Rows are points. Before rounding, the points of a table are all equally far from one centre. They may lie mostly on one side of it. Write the centre, to within rounding.

Points, 6 rows:
[[41,4,-50],
[42,-15,-42],
[63,18,-42],
[67,-12,-26],
[51,-32,-9],
[68,35,-32]]
Centre: [30,16,0]

Points, 12 rows:
[[24,-34,-32,-2,85,-25,20,33,50],
[-42,-8,-16,45,73,-11,25,-19,41],
[37,-42,-14,8,63,-33,-6,54,49],
[22,-65,-28,-1,82,31,-13,8,32],
[13,-56,-40,33,47,1,31,10,28],
[-2,-70,-6,-35,89,3,25,-8,39],
[-9,-87,-68,-24,53,1,-25,-6,34],
[25,-33,-35,-1,94,12,6,12,48],
[40,-43,-45,16,38,2,-3,44,-7],
[14,-38,-50,-12,85,32,-13,9,-15],
[3,-49,-73,-21,80,-13,17,13,25],
[-31,-55,-3,-7,76,53,-27,11,64]]
Centre: [-25,-16,-7,-21,30,-11,-21,9,19]

Points (26 x 20):
[[52,7,-22,68,-30,-30,9,-22,75,9,64,12,7,-63,59,-12,-26,-24,28,-6],
[21,16,-10,-6,-45,-36,46,-29,49,19,21,-33,19,-99,40,-72,-5,-39,18,-13],
[42,24,15,59,0,-42,42,9,62,-10,19,9,2,-43,23,-44,-69,38,-38,-52],
[42,-8,-26,31,-45,-18,0,-24,89,-36,-17,12,18,-30,60,-41,-8,-28,8,-16],
[-21,15,15,32,-29,-3,68,-9,37,1,-19,-19,40,-80,65,38,-30,4,19,-5],
[-47,-15,-13,-34,-43,-34,33,-25,32,3,65,1,76,-55,18,-56,7,-42,18,-51],
[6,-18,-13,54,-61,-48,46,-27,35,48,-14,42,17,-63,45,-7,-12,26,-31,-58],
[-28,-42,-63,33,-23,-4,72,-38,49,-33,6,-35,53,-50,35,14,-12,15,24,-64],
[-4,-12,6,32,-5,-27,16,-43,14,-24,-31,-26,48,-55,40,0,-13,-32,13,-3],
[-9,-1,-17,21,-57,-73,49,-15,9,-23,25,45,-35,-53,90,-58,7,-14,-19,-43],
[17,0,12,58,-12,-26,44,-11,91,26,42,5,26,-86,89,-1,7,26,-5,12],
[-11,0,5,34,-35,-63,41,14,59,-33,-12,-31,62,-59,86,9,0,22,-22,15],
[14,13,-17,-52,-47,-18,56,-24,68,-33,-8,17,34,-33,68,-40,-33,-10,-15,-61],
[0,51,-33,4,-53,-57,27,-35,61,9,-10,31,51,-74,98,-18,-22,15,-14,-34],
[-6,42,-11,-3,-51,-38,38,-61,63,9,28,14,48,-90,59,-35,-10,-33,-14,-35],
[27,17,-46,-7,-13,-63,101,-12,48,-11,40,18,67,-70,56,12,-35,25,-28,-7],
[57,-4,-40,51,18,-12,-6,-54,17,-14,26,-5,25,-49,82,-13,12,-7,-26,-34],
[-25,-13,-19,22,-66,-32,54,-2,68,2,25,10,43,-75,63,-44,-55,-22,-19,-12],
[-11,-58,-26,18,-15,0,56,-26,72,-24,5,-10,70,-38,31,-31,18,-40,-22,-50],
[31,8,19,-3,-62,-60,31,-19,30,-7,6,29,17,-44,10,-38,-36,-11,-30,-87],
[6,15,-5,59,-44,-5,54,-42,60,29,23,27,35,-46,66,-23,-32,-17,25,-34],
[-8,-1,-49,75,-66,-34,41,47,50,-59,14,6,44,-84,59,11,-22,-30,-13,-58],
[20,-23,-15,30,-25,-8,38,-79,29,8,33,32,35,-37,43,-31,1,26,0,-57],
[7,31,-3,7,-10,-39,33,-23,50,53,-7,-15,67,-74,34,-57,-44,-10,26,-61],
[6,-20,0,40,-25,-10,62,23,57,-17,81,42,58,-94,48,-30,-29,-13,-20,-28],
[-9,-17,-23,82,-34,-91,27,34,38,7,65,53,65,-34,48,-19,-3,31,-13,-25]]
Centre: [-15,23,-41,4,4,-33,23,33,44,2,29,3,4,-44,25,-3,19,5,-2,-43]

Points, 27 rows:
[[-6,22,68,92,-6,-17,4,12,39,21,5,56,40,-50,10,46,-9,8,-18,26,58,-13,3,-52],
[-6,27,34,84,-5,47,13,-13,62,88,-21,39,-9,-36,9,28,-5,7,47,-37,17,-66,9,-39],
[-4,35,9,110,16,23,6,-8,39,50,-41,42,14,-32,33,-8,2,-11,-32,-56,63,-74,36,-26],
[-35,50,3,94,1,28,33,46,27,38,-39,57,-21,-53,-11,26,5,-2,43,-16,9,-15,35,10],
[-47,55,22,74,-47,23,-9,24,30,38,-24,59,-14,-37,-7,9,-9,-48,-11,38,1,-68,24,-21],
[-10,97,48,74,-52,-12,14,-8,28,63,7,16,-1,-66,-3,-7,-8,-34,11,-45,16,-34,68,2],
[-25,54,17,62,-5,-14,-39,21,10,18,-24,48,61,-32,2,16,-34,-23,-6,-30,1,-19,55,-3],
[24,30,-27,75,2,38,8,20,65,40,-67,37,-1,-61,15,6,-27,-48,26,1,54,-33,31,-30],
[-2,34,26,93,6,-18,-21,-11,32,51,-27,88,2,-81,-24,11,7,-35,-26,-14,15,-65,62,-21],
[-11,9,11,99,13,-29,-17,36,14,33,-8,72,31,-64,-9,19,-10,-28,-11,-12,0,-66,55,34],
[-14,49,42,49,-16,2,25,25,-1,86,-32,63,-45,-8,-8,-3,-16,-14,29,9,-1,-48,50,-44],
[9,36,86,112,44,9,-70,-6,23,32,-27,31,-20,-47,-16,41,-21,-4,-44,-29,35,-31,44,-14],
[-24,78,29,65,27,22,-5,0,63,59,-13,20,29,-57,-10,48,2,1,17,-17,37,-91,7,-2],
[9,80,24,60,15,4,-11,34,20,30,-42,68,-22,-49,10,52,10,6,16,-12,60,-64,44,-40],
[4,70,51,79,31,21,-10,35,10,70,17,64,8,-39,59,30,-7,2,-47,-21,8,-62,27,-16],
[23,50,34,86,-6,26,-13,20,25,42,-8,88,-5,-41,2,34,-58,-8,5,-10,15,-60,73,-40],
[9,-17,76,99,21,32,32,29,-25,46,-36,45,0,-39,47,27,13,-35,2,17,-9,-47,52,-54],
[-5,47,5,80,-11,-2,-20,48,9,56,-26,68,3,-25,0,-11,-50,-53,-24,17,-15,-44,36,-34],
[-13,34,63,66,-8,-8,7,82,25,33,-42,44,-10,-63,-11,31,26,2,1,18,-2,-43,45,-63],
[8,61,24,101,-19,36,-1,-22,28,5,4,79,-20,-19,-10,-14,-3,-15,-12,-17,36,-12,33,-23],
[17,8,62,93,-7,13,17,-2,43,67,-5,42,31,-32,23,9,34,4,-7,50,36,-76,27,3],
[12,50,28,99,-27,24,-15,11,41,3,-30,48,3,-83,18,-31,-9,-58,-37,-8,42,-36,30,-35],
[0,46,56,59,-45,4,34,25,-15,50,-17,67,-25,-35,18,-1,-1,33,-4,12,5,-78,35,3],
[15,19,28,88,3,14,-28,73,-10,45,-49,39,-29,-29,6,17,30,-49,17,-14,1,-34,63,-47],
[-7,46,37,60,-24,20,56,10,40,3,2,60,-22,-65,22,44,12,10,-24,-12,71,-56,73,-41],
[-6,81,50,112,-24,45,13,1,3,42,-29,42,-11,-72,34,-18,-7,-42,-12,-1,22,-67,34,-17],
[-4,16,66,97,-6,7,34,25,42,36,-20,47,29,-57,52,0,29,-72,-29,-23,2,-51,54,-19]]
Centre: [13,19,25,61,9,-6,14,-1,21,29,-7,-12,-25,-43,12,32,-13,-19,-18,-4,7,-36,32,-13]

Points:
[[-17,63,-13,-46,61,23,57,66,8,9,82,-45,-25,-15,29,68,-13,-2,4,-72,-24,41,28,23],
[-20,73,-8,1,3,13,43,-16,46,8,18,7,31,-27,9,70,-17,14,21,-68,-21,94,27,51],
[-30,29,-2,2,62,49,0,20,8,3,41,-1,-12,-19,44,66,-6,-18,42,-76,26,60,24,42],
[27,54,17,29,10,21,89,20,-25,-11,75,-24,4,7,6,55,26,40,19,-35,11,49,28,53],
[-21,30,14,22,21,59,65,-5,2,-9,84,-14,22,-23,-6,78,-22,63,20,-23,6,58,32,16],
[-5,83,23,-12,46,52,68,17,13,1,80,-1,12,-36,27,23,21,20,10,-50,-34,74,72,24],
[31,58,9,31,17,65,52,11,4,0,51,-39,19,-27,7,57,-34,-13,35,-55,22,71,60,0],
[-3,-2,18,-22,35,11,34,3,29,-48,54,-33,49,-18,32,55,-36,17,12,-65,51,32,35,30],
[-41,31,-25,-22,38,48,88,68,3,-34,18,23,11,-36,-9,62,-40,-11,10,-66,-6,73,38,-1],
[-28,22,-17,-18,40,70,77,82,0,5,71,20,-13,23,15,42,3,23,45,-54,0,41,27,38],
[-42,59,4,8,43,52,34,20,34,-17,20,-10,29,-10,-39,45,-47,-3,-6,-69,21,87,55,15],
[-33,78,-35,-12,23,54,57,30,24,-13,55,-42,-15,-40,-10,88,17,14,-11,-24,53,37,69,17],
[-15,17,-20,42,13,11,50,27,-3,32,40,-37,-11,-59,21,52,-8,24,36,-32,-1,92,72,39],
[-49,59,-2,-29,42,55,99,24,20,0,34,-11,-4,4,-1,50,9,4,-8,-59,29,91,42,28],
[4,-7,13,35,33,31,54,46,0,-17,51,-1,-9,6,-11,52,0,-17,47,-62,18,46,52,40],
[-14,35,-8,-35,0,7,80,48,18,-36,4,5,-29,48,11,58,-16,28,-4,-11,16,-7,50,26],
[-21,60,16,8,10,59,46,27,24,-33,-20,-6,0,-67,3,20,-17,5,32,-36,41,70,89,2],
[-4,46,-18,-22,42,10,29,40,-42,22,73,-47,49,-13,31,39,-42,-7,54,-10,29,87,28,56],
[-31,51,-8,10,1,52,65,22,2,5,44,16,-7,-64,14,67,-16,-32,20,-32,40,79,46,34],
[0,47,11,-4,65,-11,14,35,-24,-7,35,29,-25,-13,27,35,22,9,56,-62,40,63,41,61],
[0,62,3,3,65,-1,14,30,29,-9,23,5,8,-33,12,52,-21,12,31,-77,18,89,60,46],
[-28,47,-8,-35,38,19,66,33,19,-4,25,-42,-18,14,-6,75,-14,4,16,-64,25,83,63,32],
[3,14,-6,-14,20,47,49,48,-25,26,52,-13,13,-73,5,73,8,-15,16,-48,41,47,39,53],
[-20,12,7,60,51,50,27,93,-14,4,30,-21,2,15,-6,65,4,25,19,-80,1,44,12,-2],
[-36,35,16,5,13,32,78,28,43,-25,65,-14,-6,-9,-38,73,-35,43,34,-76,26,39,23,2],
[-8,38,-32,4,46,59,56,48,0,-48,63,-48,3,-41,-27,51,-31,57,-16,-47,20,30,42,23],
[-2,44,-6,-33,4,17,33,57,4,-4,38,8,-20,-59,-29,116,31,13,34,-50,38,40,40,29],
[-26,88,23,-11,14,27,48,59,10,-5,36,-20,-18,1,-22,83,16,37,46,-68,13,82,25,38],
[-14,4,-8,3,27,68,36,14,-2,32,47,-1,11,-16,0,59,-11,18,89,-42,31,71,55,27],
[-13,39,-20,-30,30,-10,82,66,29,-40,30,-17,15,-31,41,64,-13,20,14,-54,34,77,58,42]]
Centre: [-14,42,-28,-18,5,0,18,34,10,1,34,-13,19,-17,-1,-4,23,12,17,-14,8,41,-3,-37]
